Each row of a before or after table is a point. The points were changed in one or more steps. Then noise was added and the rows were shuffled. The steps act on columns, c1 being the first. What was done? A step turns or swaps two columns, mirrors them in a line or flattens them onto one, adds a multiple of one to another, or multiplies or shifts one. Angles are multiples of 10 degrees, from the lower column toward the higher: turns from -170 to 170, lines from 10 to 170 but not 90. Use the fewest steps. Two steps may share a column if one is a turn and the other turns, adds or multiplies; they go together, in the order done. Otherwise the lowest column goes first.

Before, 11 rows:
[[-47 -53  36]
 [ 26  18 -22]
 [-10  39   2]
 [-23  69  -6]
 [ -3  24   8]
 [-60 -58 -39]
 [ -2  49  40]
 [ 34   2  51]
 [-42  -4 -25]
 [-49 -68 -20]
 [  3  63 -55]]
After:
[[-43  -9  -2]
 [-25  58  14]
 [-48 -46  -8]
 [ 25  14   1]
 [ 34   6   3]
 [-62 -63 -15]
 [  4  53  14]
 [ -6  38   3]
 [  3  50   9]
 [-51 -70  -8]
 [ -4  23   7]]
Steps: flatten c2 and c3 onto the line at 10 degrees

Before:
[[ 60 -62  -2  46 -17   9   2  20]
 [ 35  23  41  19 -67  23  20 -32]
 [-66  22  14 -10  23  50 -16 -20]
 [ -7 -32 -70 -47  12  -8 -19  17]
 [-44 -12  33  -5   3   7 -23  -4]
 [-19  76 -25  34 -13  27 -62  16]
 [-43  16  19 -16  38  -2 -40  38]
 [ 79 -65  26 -16 -33   4 -15 -46]
 [-11  20 -39   8  73  -9 -21  21]
 [-43  -3  -7  37   8 -22 -19 -33]
 [ 45  31 -98  -1  -1  52 -79  33]]
After, 11 rows:
[[-55 -59  22 -43 -16 -24  14  19]
 [ 30 -14 -45  14   3   1  21  -5]
 [ -9   1 108  28  -1  60  75  33]
 [ 58  -6 -37  14  24  55  10 -20]
 [ 23  22  34   0  73   2  22  21]
 [-85 -58   3  21 -32 -29   8 -47]
 [-47   9 -26 -25 -67  32 -10 -32]
 [ 26  52  16 -11 -14  61  71  17]
 [ 34  16 -31  27  37   5  34  38]
 [ 44   9  -8 -29   7 -21  29 -34]
 [ 32 -24  63  50  12 -22   1  16]]
Steps: turn c1 and c3 by 160 degrees; turn c2 and c6 by 30 degrees; turn c4 and c7 by 160 degrees

Before, 12 rows:
[[ 27  21   7  18  27 -29   6  11  23 -12 102  -6]
 [ -7 -53 -34   6  82  24 -23 -25   7  -5 -21 -54]
 [ 19  64 -26 -17  16  17   7  31  50 -33  55 -46]
 [  4  14  39  65  23 -42 -31  11   5  21   7 -31]
 [ -8 -41 -39   3  35  18 -21   0  61  27 -22  14]
 [  2  70  -7  40  30  23  -9  18   9   9 103 -20]
 [-30  28 -27  -6   9 -15  33  15  19  25  84 -40]
 [ 38  16  -3  34  41 -17 -27 -54  25  34  -2 -27]
 [ -6   2 -13  19  14 -27 -69 -19  -7   7  46 -38]
 [ -1 -37   1 -66  71  58 -27 -20  41  23 -20 -28]
 [-10  44   7   2   1  23  21 -22  21 -27  51   8]
 [  9 -57   4   8  25  50 -28 -42  54  17  -1 -50]]
After:
[[ 24 -30 -31   4  29 -28 -20   1  61  27 -33  13]
 [-27  10  28  63 -33 -36 -31  12   5  33  12 -31]
 [ 26  15  28  34  -3 -44 -27 -55  25 -20   4 -27]
 [ 21 -44 -27   6  50 -68 -24 -26   5 -30 -39 -54]
 [  6 -14 -13  20 -22 -23 -68 -21  -6 -13  44 -37]
 [  1  -1 -39  -7 -11 -14  34  16  21  40  88 -39]
 [-13  23  -4   3  22   6  22 -24  22 -51  63   8]
 [  2 -52  10   9  55  -7 -28 -42  55 -25 -20 -49]
 [ 33  40  -2 -17  22 -10   8  32  51  -2  73 -46]
 [ 11 -16  25  17 -20 -35   5  11  22  -1 103  -6]
 [ -2 -27   0 -67  80 -45 -26 -20  41   2 -32 -28]
 [  7  31  -4  39  32 -20  -9  18   9  27 120 -20]]
Steps: turn c1 and c3 by 50 degrees; turn c2 and c11 by 20 degrees; turn c5 and c6 by -70 degrees; add 1 times c8 to c10

Before:
[[ 13 -53  32  -9  -5 -79   2  -3  20  16  53  62  42  30  45 -12  21 -16
  -25 -10]
 [-66  35  26  24  31 -51   0 -16 -70   1  16   3  -3  -6   5 -32   1  42
  -38 -60]
 [ 19   8  -4 -61   7 -47  60 -44  19 -40  27  52  42  33 -24  23  13 -81
   20  40]
 [-35   2  13 -12 -26  -3  67  30   4 -40  46  41 -19 -19 -43  51 -50 -27
   42  23]
 [-73  33 100   6  47 -17   0 -27 -27 -24  19  21  -2 -36  34  -6  31  24
  -35 -41]
 [  0 -77   9  13  51 -30  25  -2  -6 -13  29  78  53  53  -8  16  12 -36
   -7  30]
 [-33  11  44  43  64 -60 -42  39  -3  43 -34  -5  30 -38  -2  -4  41  42
  -40 -30]
 [-24  -1 -20 -36 -25   8  36 -58   5 -30  31  48   0   4 -15  78 -17  -3
   60  37]
 [-82 -38  45  23  21 -59 -28  50 -30  27 -69   2   3   4  23  15  25  -1
  -44 -46]
 [-38  16  -7  18 -68  35  70 -27  30 -34  -1  58  18   0 -58  41 -16 -28
   25  21]]
After:
[[ 20   6  -1 -62  34 -32  61 -46  19 -42  29  48  38  33 -23  21  10 -80
   19  39]
 [-72  34  99   4  77 -12   0 -27 -25 -25  19  19  -3 -37  38  -5  33  22
  -37 -42]
 [-67  35  27  23  61 -34   3 -16 -73   0  14   7  -5  -7   4 -29   0  40
  -40 -61]
 [-36   4  13 -12   1  -5  66  30   5 -44  46  44 -20 -21 -42  55 -46 -26
   39  25]
 [-33   8  43  41  95 -44 -43  38  -8  43 -35  -6  31 -36  -1  -5  38  42
  -43 -31]
 [-22  -2 -23 -34   4   5  36 -56  -1 -30  34  52  -1   2 -16  81 -19   0
   63  38]
 [-39  17  -9  17 -38  24  69 -28  29 -35  -3  55  18   0 -57  39 -17 -28
   28  23]
 [ 14 -53  36 -10  26 -57   3  -6  23  14  52  62  45  30  50 -15  25 -17
  -24  -9]
 [-85 -38  46  21  51 -38 -34  51 -31  29 -70   5   3   1  23  11  24   0
  -45 -46]
 [ -2 -78   7  10  78 -19  22   0  -3 -11  30  80  52  52 -12  15  13 -34
   -6  29]]
Steps: shift c5 by 30; multiply c6 by 0.7

Before:
[[ 15   9 -27   1 -52  -7 -81  41  -1 -74 -67 -38 -31  15  45 -51 -22 -22
   11  36  33 -49  88   5  16 -13  45 -29  26  26 -46 -45  15 -47  42 -30
  -17 -34  31 -54  30 -15 -67  52 -69  29  -9  10]
 [ -8  69 -47  56  29  21  21 -35 -44 -67  28 -38  40 -25  17  -1 -18 -67
   64 -28  -2 -57   4 -17 -58 -11  -1  17  -7 -39  20  42 -45  24  -8   5
    9 -21  -5  39  -4  40 -58  -8 -54  43  58 -25]
 [-37  40  20  24  40 -12 -17  26 -58  33 -64  17  40 -33 -28 -34   5 -64
   44  -8 -47 -47  48  11  -7  11 -28   7 -22  -7 -26 -40  42  49 -61  38
   33  17  35  32  42  -1 -56  27 -28 -14 -44  15]
 [ -2  41 -35 -18  26 -13  17  60  -8  38  32 -62 -31  24  50 -20  32  13
   15 -10 -17 -24  11 -27   1 -35  11  -4 -56 -11  37 -34   1  36 -25  -7
  -30  19 -18  26  40 -71  43  51  38 -45 -33  60]
 [ -7  49  36  10  12  73 -22   8  40 -63 -20 -65  -6  25 -14  36   2  14
   35  38  56  -5  35  29   5 -16  -8  11  48  22 -39  57  26  43   9 -23
  -11  45  -1  16  13 -58  31  53  13  -4 -52  -2]
 [ 28  47 -52  85 -54  43  11  42 -65  33  18 -89 -10 -37  32 -49 -62 -42
    9  38 -17 -49  37 -51  17  51  -2 -22  34  31   0  31 -57 -58 -58 -27
  -78 -34  19 -42 -20  38 -54 -40  28 -13 -28 -26]
 [-23  29  53  53 -41 -42 -33  56  22 -63  15  27  28  18  58   1 -60  30
   15  33 -43  40   8  43   0  19  21 -26  40 -17 -49  18  38  -9   2  38
    6  11   2  11  26  28  41 -28 -46 -65  48  21]
 [-82 -14  28  33  57 -17  -1  30  39 -28  26  -3  -7   6 -31  47  30  -1
   39  -2  52  48  -5   3 -46  -1  -8 -57 -32  35 -39  52 -50   4  33  10
   20   9 -42 -23   9   4  19  22  14  22  60 -40]
 [-15  24  -9  -7 -26   5  27 -33  -5   6 -72  -7 -35  60 -22 -49  15  28
  -15 -72  42 -56  -3 -45 -29  36  34  33  36  37 -60 -22 -31  32  14  69
   24   8 -66 -62   0  -5 -20 -39 -40 -18   6  -5]
 [  8  -4 -48  74 -60 -31  20  35 -43  19 -62  25  -4  43  13  57 -37 -42
   52 -22  63 -47  -2 -25  43   9   0 -21 -34  18   9  40 -28  58  46   8
  -48  -8 -61 -30 -23 -20 -17 -37  30 -24  28  33]
 [ -4  -7  47  52  54 -41 -30  15  22  39 -63 -72  -3 -36 -30  23  28  -6
  -15 -53 -22  59  -5   2 -22  -2  -7  28   4 -12 -32  38 -70 -42 -43  24
  -51  46  10 -12  32  37  29 -10  40  -5  31 -20]
 [-81 -14 -39 -22  38  51 -14 -34  40  16  -3 -15 -41  -5 -13 -19  43 -45
   12 -32 -22  55  18   9  25  21   0 -49 -10  63  38 -10 -69 -45 -73 -20
    1   7 -52  -6  11  43 -41 -26 -56   9  -7  -1]]
After:
[[ -6  49  35  10  13  72 -23   7  39 -63 -20 -64  -6  25 -16  38  -1  15
   36  39  54  -4  35  28   5 -15 -10  13 -51  23 -40  57  26  43   9  48
  -12  44   1  -7  13 -42  29  54  14  -4 -51  -6]
 [ -7  69 -49  56  29  21  21 -35 -45 -66  33 -41  39 -24  18  -1 -17 -65
   65 -27  -3 -58   5 -16 -60 -11  -1  18  -1 -40  21  43 -46  26  -8 -36
    9 -22  -3 -37  -2  19 -57  -7 -56  43  60 -21]
 [-83 -15  28  33  58 -17  -2  30  40 -30  32  -4  -8   4 -32  48  29   1
   40  -3  51  48  -6   2 -46   1  -9 -56  35  35 -41  52 -50   2  32  -2
   18   9 -42  16   9  10  20  22  15  21  59 -36]
 [  8  -4 -49  74 -60 -30  19  34 -43  17 -63  24  -5  43  15  58 -36 -44
   51 -21  64 -47  -1 -23  46   8   0 -18  39  17   9  40 -28  58  46  21
  -49 -10 -60  24 -22   1 -18 -38  32 -25  25  23]
 [ 28  45 -54  87 -54  43  11  42 -66  33  23 -88 -11 -37  31 -48 -63 -43
    9  38 -15 -48  34 -50  16  51  -4 -23 -27  30   1  31 -57 -56 -59 -46
  -78 -34  20  48 -20 -12 -54 -41  28 -13 -29 -22]
 [-23  30  53  54 -41 -41 -34  56  24 -62  12  25  28  18  58   0 -61  30
   16  33 -41  40   9  44   1  18  23 -27 -39 -16 -51  17  39 -10   2 -14
    5  11   2  -4  28  46  40 -31 -44 -65  49  23]
 [-19  23  -9  -6 -27   3  28 -33  -5   6 -69  -8 -38  59 -21 -48  15  26
  -15 -74  42 -58  -3 -46 -29  37  34  33 -25  38 -62 -19 -33  32  14  27
   25   7 -67  68   2  63 -20 -38 -39 -18   6 -17]
 [ -6  -6  47  52  50 -40 -31  16  23  37 -58 -72  -6 -36 -30  24  27  -5
  -17 -54 -21  60  -5   2 -21  -1  -8  30  -2 -13 -32  36 -70 -39 -43 -26
  -50  44  10  12  32  35  29 -12  39  -5  31 -31]
 [-36  40  21  23  41 -14 -15  26 -60  32 -66  17  40 -34 -28 -34   6 -66
   44  -7 -48 -49  48  11  -7  11 -28   8  16  -5 -29 -41  44  49 -63  14
   33  18  35 -35  39  36 -56  25 -27 -15 -46   3]
 [ 14   9 -25   1 -50  -6 -81  40   0 -74 -69 -37 -33  15  46 -50 -21 -21
   12  35  33 -51  86   5  16 -11  45 -28 -17  26 -46 -46  15 -47  43   1
  -18 -35  32  60  31 -35 -68  52 -72  30  -7  -3]
 [ -2  41 -36 -19  24 -10  17  60  -9  38  20 -63 -32  26  52 -19  31  13
   16  -9 -16 -22  10 -27   2 -35   9  -4  52 -11  36 -34   1  36 -23  63
  -29  20 -20 -37  40 -31  43  53  38 -45 -34  64]
 [-77 -12 -40 -23  37  50 -16 -32  42  16  -4 -16 -41  -6 -14 -18  43 -46
   14 -33 -21  53  18   8  29  20   1 -48  10  61  40 -10 -68 -46 -74 -48
   -1   8 -53   5  11  -4 -39 -25 -56   8  -8  -2]]
Steps: turn c11 and c48 by 10 degrees; turn c29 and c40 by 170 degrees; turn c36 and c42 by 70 degrees
